Each row is a point. Each copy is the shape, with its points in the same order, stretched, turned, moved and blurred by noise. Say if it was mirrored as well.

Shape:
7; 57
-20; -75
-25; 48
11; -19
-39; -44
2; -14
Copy 1:
-16; -72
-44; 53
-41; -65
-11; 6
-68; 24
-15; -4
Copy 1 is: mirrored
Copy 2:
-9; 74
11; -69
-29; 48
24; 6
-6; -47
15; 5
Copy 2 is: only turned
Copy 3, 6 rows:
37; 65
-24; -58
19; 61
22; -11
-29; -25
17; -12
Copy 3 is: only turned
Copy 4, 6 rows:
30; 48
-37; -88
51; 21
-27; -16
0; -71
-18; -20
Copy 4 is: mirrored

Shape:
-43; 34; -45
-12; 37; -44
60; 29; 9
-37; 18; 67
-39; -53; -18
-18; 42; 45
63; -44; 37
Copy 1, 7 rows:
-41; 15; 11
-34; 11; -10
39; 16; -57
43; 26; 56
-8; -61; 20
37; 34; 21
71; -41; -40
Copy 1 is: only turned
Copy 2:
-52; 36; 15
-27; 38; 24
26; -6; 60
-61; -50; 51
-24; -20; -42
-47; -25; 69
52; -60; 14
Copy 2 is: only turned
Copy 3:
40; -4; 28
46; 8; -10
-14; 3; -80
-30; 33; 26
8; -44; 36
-18; 39; -10
-57; -54; -54
Copy 3 is: mirrored

Shape:
42; 49; -23
-10; -17; -17
-35; -21; -5
14; 53; 64
-46; 57; 26
38; -50; -22
55; -40; -22
Copy 1:
-24; 33; 4
-8; -38; -11
16; -46; -24
71; 30; 27
68; 16; -28
-51; -56; 20
-64; -49; 42
Copy 1 is: mirrored
Copy 2, 7 rows:
70; 31; -10
6; -28; -18
-19; -21; -20
8; 63; 58
-27; 65; -10
42; -69; 5
59; -62; 13
Copy 2 is: only turned

Shape:
-38; 40; -35; 46
-58; 9; -6; 11
9; 9; 35; -79
9; 27; -39; 41
36; -4; 111; -42
-64; -8; 24; -23
-19; 2; -7; -8
-28; -21; -35; 27
Copy 1, 8 rows:
-20; 6; -82; 18
-41; -11; -39; -14
55; -30; 14; -71
26; -10; -59; 31
47; 52; 86; -85
-45; -12; -6; -46
-1; -14; -23; -9
-26; -35; -28; 46
Copy 1 is: only turned
Copy 2:
-99; -8; -4; 10
-54; -21; -6; -32
50; 38; -10; -18
-71; -6; -7; 46
69; 34; 80; -11
-12; -19; 0; -59
-23; -11; -10; -5
-49; -56; -14; 9
Copy 2 is: only turned
Copy 3:
-54; 33; -67; 52
-52; 15; 1; 39
30; 49; 43; -28
-20; 8; -75; 8
111; -3; 54; -5
-36; 12; 44; 30
-27; 15; -12; 2
-53; -17; -33; 8
Copy 3 is: only turned
Copy 4 (8 x 4):
-32; 31; -27; 70
-47; 11; -13; 35
4; 14; 65; -42
5; 29; -23; 57
34; -61; 104; -8
-55; -2; 15; 2
-14; 17; 1; 9
-24; 7; -48; 18
Copy 4 is: only turned

Shape:
40; -17; -48; 28; 3; 19
15; -12; 50; 68; 26; -59
10; -10; 90; -56; -33; -6
-33; -73; -52; 26; 21; 4
0; 15; -65; 30; 6; 49
-32; -4; -18; -46; 38; -19
-16; -29; -28; -14; 31; 36
13; -7; -19; 16; 6; -32
-40; 46; -8; 53; -8; 41
-59; 23; 35; 107; 37; -20
-26; -21; 3; 39; 40; 25
0; 2; -97; 71; -64; -15
Copy 1, 12 rows:
46; -20; -12; -13; -19; -20
-37; 17; 41; 58; -5; -86
36; 98; 96; 29; 54; -26
9; -7; -61; -19; 57; -48
25; -46; -35; -8; -14; 32
-29; 31; 21; -61; 47; -4
25; -11; -6; -31; 58; 2
-5; 21; 9; -9; -14; -40
-21; -31; -17; 56; -5; 47
-86; -36; -11; 93; 13; -23
-6; -32; -6; 24; 51; -15
12; 3; -91; 17; -81; -12
Copy 1 is: mirrored
Copy 2, 12 rows:
29; -14; -37; 10; 8; -57
-5; 45; 81; 23; 21; -71
30; -33; 85; -42; -32; 33
-38; -41; -33; 30; 53; -33
24; 5; -62; 47; -1; -19
4; 5; -3; -15; 49; 43
20; -32; -28; 24; 38; 11
1; 12; 2; -6; 17; -32
6; 38; -12; 66; -34; 1
-32; 76; 59; 93; 4; -38
5; -2; 10; 58; 29; -19
-44; 18; -78; 11; -36; -69
Copy 2 is: only turned
Copy 3:
35; 23; 9; 50; 2; -42
-19; -64; 80; 17; 55; -6
28; -11; 56; -90; -35; 59
-4; -39; -27; 72; -34; -54
5; 38; -52; 54; 29; -24
-32; -4; -25; -33; -13; -35
-21; 19; -33; 19; -24; -16
4; -11; 22; 1; 13; -50
-3; -4; -54; 23; 72; 28
-52; -84; -6; 37; 102; 16
-34; -16; 3; 36; 23; 12
87; -19; -47; 73; 52; -88
Copy 3 is: mirrored
Copy 4, 12 rows:
29; -40; -1; 12; 24; 40
41; -43; 31; 22; 1; -75
28; 18; 76; -74; -39; -1
-46; -63; 7; 39; -7; 43
13; -4; -30; 42; 10; 60
-46; 11; -10; -7; 5; 2
-26; 2; 19; 12; 17; 52
12; -35; -8; 0; 5; -14
26; 34; -7; 56; -27; 34
23; 5; 18; 91; -30; -53
-2; -3; 34; 48; 6; 17
34; -85; -75; 37; -33; 41
Copy 4 is: only turned

Shape, 14 rows:
31; 0; 23; 8; 21; -29; -7; 1
-47; -56; -5; -31; -71; 34; 69; 69
-3; -5; -75; 21; -33; 33; -14; 15
30; -21; -7; 0; 26; 1; -14; -34
-25; 6; -16; -52; -51; 73; 20; 78
-4; -31; 19; -48; 1; -23; -12; -2
-10; -4; 17; 3; 10; -29; 2; -16
19; -9; 21; -4; -30; 20; -4; -26
21; -19; 17; 25; -7; -29; -14; 24
-9; -23; 30; 24; -7; -21; -53; -23
13; 32; 19; -24; -21; -53; -20; -33
15; -41; -106; 0; -72; 57; 14; 44
-18; 16; 23; -1; 8; -11; 18; -23
33; 16; 27; -9; -30; 5; 6; -12
Copy 1, 14 rows:
-16; -13; 3; -16; -2; -37; 17; 54
-19; -25; 13; 106; 1; 8; 51; -64
-2; -55; -48; 42; -12; 29; -25; 13
4; -39; 7; -27; 6; -6; -2; 48
-41; -16; 26; 107; -10; 8; -36; -31
-57; -27; 29; -26; 17; -27; 20; 6
-20; -4; -8; -22; -4; -5; 37; 23
24; -33; 27; -4; -27; -19; 2; -1
-31; -29; -7; 7; -17; -40; 31; 36
-34; -45; 6; -39; -45; -13; 36; 28
-19; 5; -15; -46; -18; -51; 1; 0
17; -91; -47; 86; 9; 15; -36; -20
-3; 19; -1; -7; -10; 10; 23; 13
26; -13; 10; 8; -25; -38; 4; -2
Copy 1 is: mirrored
Copy 2 (14 x 8):
27; 11; 22; -9; 24; -18; 27; 10
-121; -90; 34; -35; -18; 70; -23; 84
-23; -34; -45; 23; -33; 33; -59; 22
17; -2; -35; -17; 16; -11; 24; -11
-104; -35; -31; 19; 14; 73; -12; 97
-50; 18; -8; -47; 10; -12; 29; 26
-9; 8; 32; -15; 13; -13; 13; -10
-11; -1; -4; -37; 30; 35; -20; 3
-4; -5; 30; -17; 17; -9; -16; 27
-21; 28; 7; -30; 31; -36; -47; -30
6; 71; 22; -30; -4; 11; 7; 10
-44; -83; -63; 2; -64; 71; -62; 81
-13; 10; 33; -2; 13; 14; 22; -28
10; 9; 19; -21; 29; 41; 2; 30
Copy 2 is: only turned
Copy 3 (14 x 8):
16; -19; 40; 5; 1; -46; 14; 6
-13; -54; -93; 21; -38; 20; -68; 85
44; 65; -43; -9; -33; 34; -15; 31
24; -6; 9; -16; -6; -28; 20; -26
-39; -2; -36; -35; -39; 38; -80; 65
-21; -27; 0; 13; -37; -48; -11; -16
-1; -18; 17; 29; -6; -26; 23; -2
28; -37; 7; -13; -27; 11; -2; -3
37; -23; 21; 27; -11; -39; -9; 25
25; -8; 22; 47; -20; -22; -12; -40
0; -10; 56; 13; -63; -25; 39; 6
63; 52; -92; -36; -53; 37; -46; 75
-17; -22; 21; 20; -8; 0; 31; 3
17; -41; 35; -23; -33; 1; 5; 19
Copy 3 is: only turned

Shape, 12 rows:
-17; -28; -19; -18; 11; -27; -69; -97; -18
-56; -40; 86; 33; 22; 8; 11; 20; -89
26; 19; -40; 36; -7; 6; 75; 7; -19
29; 13; 24; -8; -12; -4; -16; -50; 24
-11; 1; -14; -30; -20; 32; 29; 5; -23
-18; -82; -14; -5; -43; -16; -37; -38; 17
5; 0; 1; 50; 13; 31; 55; 8; 14
-57; -13; 10; -31; 23; -61; -82; -35; 13
47; 20; 11; 59; 10; 15; 52; 73; -61
13; -71; 3; -15; 41; 3; 27; -13; 1
43; -19; 5; 18; 27; 44; 10; 29; -14
-23; -37; 80; -24; 19; -70; -30; -20; -50
Copy 1 (12 x 9):
120; -59; 46; 43; 60; 90; 18; -40; -14
-31; -5; 47; 0; -69; -14; 56; 16; -87
-47; -31; 1; -1; -7; -21; 19; 46; 61
82; -2; -14; 8; 12; 51; 32; -17; 6
-1; -31; -42; -6; 1; 8; -34; 5; -5
121; -71; 1; 15; -12; 16; -6; -4; -4
-20; 2; 14; -9; -11; -22; 34; 53; 27
109; -20; 32; 52; 51; 30; -16; -80; -41
-71; 32; 65; -55; -68; -44; 10; 40; 21
14; -33; 21; -38; 11; -40; 37; 2; -10
-8; 20; 34; -71; 10; -14; 2; 26; 2
52; -9; 39; -9; -32; 21; 51; -77; -63
Copy 1 is: mirrored
Copy 2 (12 x 9):
25; -23; -54; 72; 30; -14; 4; -27; 95
19; -60; 37; 15; -113; -25; -2; -39; -33
-37; 38; 3; -15; 35; -17; -29; 2; -64
29; 32; -10; 5; 16; 24; -8; 24; 44
-26; 17; -22; 42; 4; 33; 32; 10; -58
45; -45; -79; 77; -4; 4; -13; 17; -3
-48; -9; 15; -18; 11; 4; -38; 17; -38
14; -51; -52; 30; 8; -39; 43; 17; 95
-3; 46; 76; -41; -30; -55; -12; 14; -85
35; -85; -5; 14; 9; -1; -32; -23; -25
15; -6; 55; 4; 8; -5; -12; 30; -36
87; -52; -17; -9; -68; -33; 17; -46; 49
Copy 2 is: mirrored

Shape (12 x 9):
27; -18; -1; 53; -17; -5; -16; -4; 39
-54; 50; 13; 7; -24; 91; -24; -31; -26
31; -17; 5; 45; 23; 25; 0; 20; 16
-4; 11; 13; 48; -18; 18; -24; 49; -37
-10; -35; 14; 10; 13; -16; -23; -12; -2
35; -5; -9; 14; -31; -13; -4; -32; -27
27; 64; 21; 39; -9; -1; -12; 68; 121
14; -37; 15; 12; -67; -4; 40; -20; -28
-14; -15; -13; 38; 17; 5; -10; -9; 43
16; 2; 14; 8; -8; -10; 50; -16; -2
3; -21; -80; 33; 20; 6; -7; 57; -20
-34; -7; -8; 61; 16; -4; -13; -28; -18
Copy 1 (12 x 9):
-5; -39; -34; 18; 44; 16; -15; 60; 38
25; 36; -16; 3; -18; 81; -67; -55; 33
-4; 14; -31; 25; 42; 34; -6; 55; 3
-26; 34; -7; 49; -24; -6; -64; 43; 12
-4; -3; 21; 11; 67; 4; -15; 13; 10
4; -48; -58; -18; 15; -9; -16; 6; -17
5; -33; 9; 97; -40; 83; 38; 97; 84
42; -17; -43; -46; -4; -62; -22; 14; 5
-29; -2; -11; 12; 59; 46; 12; 26; 46
22; -2; -39; 3; 3; -7; 31; -2; 0
-94; 24; -1; -17; 30; 10; -15; 59; -12
-55; 11; -20; 19; 63; 8; -30; -22; 32
Copy 1 is: mirrored
Copy 2:
40; -40; 21; -12; 15; 26; 0; -16; 45
9; 82; -26; 20; -45; 94; 39; 18; -21
1; -51; 16; -5; -29; 48; 6; 8; 35
25; -6; 1; 11; -23; 59; -29; 54; 26
9; -28; 6; -1; 30; 6; -5; 18; -11
55; -15; 0; 7; -35; 15; -33; -20; 1
-19; 7; 34; -80; 12; 40; 30; 17; 100
82; -25; 22; 21; -41; -10; 7; 12; -5
-1; -15; 3; 13; 25; 20; 27; 0; 32
2; -14; 36; 16; -50; -11; 21; 12; -5
14; -45; -53; 35; -21; -5; -4; 35; 60
-5; 3; 8; 62; 0; 29; -4; 1; 7
Copy 2 is: mirrored

Shape:
14; 12; -55; -13; 18; 54; 1; -8; -2; -13; 39
34; -5; -44; 22; 30; 9; -36; 27; -29; -34; 2
-17; -37; 47; -46; 16; 14; -12; 34; -9; -34; 43
19; -51; -63; 33; 5; 21; -8; -3; 24; -11; -18
-47; -12; -12; 3; 48; 17; -54; 3; 3; -17; 33
8; 6; -3; 3; 3; 36; 26; 0; -17; 23; -40
-100; 18; 42; -28; -55; -52; 21; 1; -27; 42; 7
30; -20; -49; -14; -14; 11; -21; -30; -10; -64; -13
10; -39; 3; 1; -7; 43; -62; -19; 7; -21; 20
-16; 23; 7; 20; 5; -15; 44; 0; 38; 1; -25
-24; 38; 53; 26; -10; -30; 27; -33; -29; 25; 2
-39; 46; 31; -41; 14; -35; 27; -36; 1; 46; -53
-3; 54; -5; 19; -9; -4; 11; -12; 47; -4; -13
-46; 36; 60; -19; -19; -44; -6; -3; 10; 62; -2
-23; -25; 32; -42; 7; -76; 0; -7; 4; 48; 52
-21; 39; 33; -36; -36; -50; -1; 28; 7; 55; -11
-22; 7; 35; -34; -49; -54; 19; -15; -3; 76; 19
Copy 1 (17 x 11):
-9; -26; -18; -45; 24; 11; 5; 38; -35; 70; 6
-36; -21; -6; -19; 26; -47; 2; 67; -34; 7; 29
19; 32; 20; -41; -47; 10; -17; 35; 47; -25; 12
-54; -35; -3; 3; 23; -50; 25; 38; 24; 77; 35
-72; 18; -11; -29; -3; 19; 39; 40; 6; 0; -15
23; 22; 8; 30; 42; -15; -26; 41; -8; 50; -16
35; 13; 51; 51; -35; 22; 2; -44; 20; 5; -105
-31; -29; 29; 10; -31; -6; -13; 29; -46; 55; 48
-78; 9; -11; -10; -44; -9; 15; -3; 3; 25; 48
56; -10; 15; 46; 54; 23; 15; 3; 46; 34; -31
44; 38; 44; 34; 26; 20; 28; -28; 10; 2; -56
30; 43; 60; 56; 50; 80; -50; -27; -4; 5; -83
24; -26; 0; 47; 58; 37; 3; -26; 6; 38; -25
12; 19; 35; 47; 17; 38; -17; -77; 35; -24; -79
-15; 0; 61; -43; -5; 25; 13; -60; 52; -19; -46
24; -13; 34; 50; 21; 13; -53; -69; 14; -10; -74
17; -3; 50; 16; -2; 7; -22; -95; 31; 16; -65
Copy 1 is: only turned
Copy 2 (17 x 11):
-52; -3; -22; -49; -18; 29; 9; 46; 34; -13; -70
0; 46; 11; -2; -50; 11; -22; -3; 63; -33; -63
-28; -17; 30; 29; -8; 19; -40; 95; 49; -6; 32
8; 29; -30; -17; -5; 8; -12; -41; 42; 59; -43
-69; 27; -29; 63; -57; 19; -62; 40; 38; -2; -22
37; -14; -1; 15; 18; 11; 14; 14; -30; -14; -33
-74; -11; 98; 71; -6; -48; 5; 20; -121; -7; 86
-27; 2; 11; -66; 2; 46; -45; -36; 40; -24; -26
-30; -41; -9; 17; -44; 56; -48; 1; 45; 27; -44
19; -21; -27; 11; -1; -36; 4; -4; -19; -13; 58
12; -16; 26; 7; -68; -11; -7; 27; -97; -36; 44
-2; -6; -10; 67; 39; 35; 12; 5; -88; -69; 77
-16; -55; -28; 5; -29; -20; 9; -30; -10; -36; 37
-26; -43; 34; 101; -29; 0; 28; 2; -71; -26; 85
-47; 38; 36; 49; -20; 32; 22; 32; -17; 22; 100
-28; -35; 71; 86; -2; -8; 56; -13; -40; -44; 74
-35; -26; 62; 42; -8; 9; 60; -2; -79; 14; 85
Copy 2 is: only turned

Shape, 15 rows:
-18; 3; 38; -4; 31; 0; -61; 26; 9; -11; -13; 9
8; 0; 22; 32; -3; 0; -37; -3; -29; 1; -23; 18
60; -34; 41; 26; 0; 22; -4; 50; -27; 4; -33; 12
-17; 22; 18; -12; -3; 24; 46; 0; 37; 6; -30; 16
5; 2; 36; -13; 0; -71; 26; -5; -8; 19; -21; -56
-23; 5; 35; 9; 2; 19; 6; -5; -6; 23; 46; -87
-16; -9; 33; -14; -1; 1; -2; 18; -13; -16; 35; 23
24; 12; -4; -16; -11; 16; 48; 1; -7; -22; 21; -31
-21; -43; 30; -16; -6; 23; -2; 0; -42; -9; -8; -28
-14; -34; 37; 88; 14; 17; 44; 23; -8; -20; 2; 2
26; -67; -104; -23; 12; 14; 48; 5; 76; -13; 14; -10
-18; 10; 29; -19; -4; -15; 48; -6; 102; -37; -13; -13
-9; 17; -5; -12; 8; 10; -19; 56; -30; -21; -26; -36
11; -11; 34; -22; 65; 16; 40; -7; -39; -2; 21; -2
11; 5; 3; -26; 11; -9; -120; -7; -48; -40; -21; -92
Copy 1:
-6; 25; 8; -3; 27; 8; 11; 10; 41; 53; -6; -21
-44; -15; -2; -1; -1; 28; 27; 27; 39; -15; 27; -2
-53; -45; 20; -28; -11; 46; 12; 16; 38; 28; -3; -57
7; -20; -28; 38; 2; 38; -14; -11; 27; -6; 6; -11
-13; -31; -62; 32; -37; 9; -25; 46; -6; 33; 44; 14
19; 18; -32; -13; -27; 29; -29; 1; 25; 15; 15; 64
-30; -13; 7; -8; 3; -27; 5; -3; 23; 2; -39; 11
-5; -30; -50; -1; -25; 4; -17; -21; 6; -8; 18; -10
-17; -30; -11; -11; -19; 34; 33; 18; 80; 12; -9; -9
-49; -1; 3; 9; -52; 49; 42; 23; -2; -17; -32; -19
77; 16; -19; -18; -39; -64; -24; -3; 23; -38; -18; -94
44; 15; -83; 31; 3; -12; -42; 0; -26; 14; -35; -34
29; -27; -25; -22; 4; 13; 45; 5; 48; 65; 30; -22
-38; -18; -1; 23; -40; 3; -7; -20; 51; 27; 16; -10
9; 26; -81; -39; 15; 9; 13; 17; 71; 60; 88; -6
Copy 1 is: only turned
Copy 2:
-39; -12; -26; 10; -9; 13; -23; 13; 30; -17; -35; 6
-13; 7; 12; 9; -16; 9; -16; 22; 54; -45; 6; -13
-40; 17; -25; -22; 18; -2; -75; 56; 41; -21; 29; -51
26; 14; -4; 38; 0; -30; -65; -18; -28; 6; -38; 4
-8; 56; -9; -55; -18; 21; -37; -10; 38; 36; 19; 11
28; -5; -6; -46; -52; 20; -30; 15; -29; -31; -17; 17
-18; 3; -44; 18; -37; -8; -28; 3; -15; -22; 16; 23
15; 4; -34; -11; -30; -14; -1; -29; -31; 2; 9; -16
31; -26; -35; -28; -22; 16; -45; 8; 31; -16; 22; 13
33; 14; 12; 9; -29; -11; -28; 121; 25; -9; 22; -20
34; -44; -7; 1; 68; 18; 47; -39; -21; 54; 56; -21
32; 37; -29; 2; 44; -44; -33; -26; -39; 44; -58; 19
-35; -36; -28; -27; -61; -12; -6; -16; 26; 22; -6; -3
6; 24; -56; 25; -50; 46; -45; 35; -13; 8; 27; -27
-30; -52; -30; -81; -27; 41; 60; -52; 80; -29; -26; -10
Copy 2 is: mirrored
